Rows are points. The ring and each string are closed loops that go straight from each point to the next, and from the last back to the first. Before rounding, they use only three directions, however many columns there are. Count how often each string passes through the ring. Passing back the other way cancels.

Ring, 10 rows:
[[-2.5  1.3 -0.9 -1.2]
 [ 0.4  2.7 -1.9  1.3]
 [ 2.8  3.2 -2.6  4.5]
 [ 3.3  2.2 -2.1  6.9]
 [ 1.6  0.1  0.0  6.8]
 [-1.1 -1.9  2.1  4.6]
 [-3.8 -3.1  3.3  1.9]
 [-6.6 -3.7  3.4 -1.3]
 [-7.5 -3.0  2.4 -3.2]
 [-6.2 -1.2  0.9 -3.3]]
String (31 x 4):
[[ 3.7 -0.2  2.1  8.7]
 [ 3.0  0.1  3.7  5.7]
 [-0.1 -0.4  2.2  3.3]
 [-1.1 -0.7  1.7  2.7]
 [ 0.2 -0.8  4.2  2.8]
 [-1.7 -2.8  5.1  3.1]
 [-3.8 -4.1  4.5  2.9]
 [-0.2 -1.6  5.9  2.3]
 [-3.8 -4.5  5.0  3.2]
 [-5.0 -4.1  1.8  3.4]
 [-4.9 -3.1 -0.1  3.2]
 [-0.7 -0.4  1.7  2.6]
 [ 2.4  0.3  3.8  4.3]
 [ 3.0 -0.4  2.8  7.5]
 [ 2.1 -0.9  0.0  9.4]
 [ 4.2  1.3  1.0  7.6]
 [ 5.3  2.6  1.9  5.9]
 [ 7.0  3.0 -1.9 10.7]
 [ 3.7  1.9 -4.1  9.8]
 [-1.0  0.0 -3.5  6.0]
 [-0.6  0.4 -0.8  3.5]
 [-0.5  0.5 -4.2  6.2]
 [ 2.8  2.4 -4.5  7.9]
 [ 5.8  4.0 -3.6  8.5]
 [ 5.6  3.7 -0.6  6.2]
 [ 6.1  3.8  0.0  6.3]
 [ 3.9  2.5  0.3  5.2]
 [ 1.0  1.0  0.1  4.0]
 [-1.7 -0.9 -2.5  5.7]
 [ 1.8 -0.2 -2.4  9.7]
 [ 0.6 -1.3 -1.6  9.2]]
Times through: 0
String, 16 rows:
[[ 0.9  1.2  0.3  3.2]
 [-1.4  0.3 -2.4  3.6]
 [ 0.1  2.5 -4.9  3.8]
 [ 4.0  5.5 -1.5  1.1]
 [ 2.1  3.2  1.1  0.5]
 [-2.0  0.4 -0.7  1.1]
 [-3.8  0.0 -3.0  1.0]
 [ 1.3  4.1 -3.6  1.3]
 [ 5.0  5.3 -2.0  3.4]
 [ 4.2  3.6 -0.1  4.0]
 [ 0.7  1.1  0.2  3.2]
 [-0.5  0.1 -2.4  5.5]
 [ 2.6  0.8 -3.1  9.4]
 [ 5.5  1.9 -1.9 10.8]
 [ 3.9  2.1  0.8  5.6]
 [ 1.4  1.3  0.9  3.3]]
Times through: 3
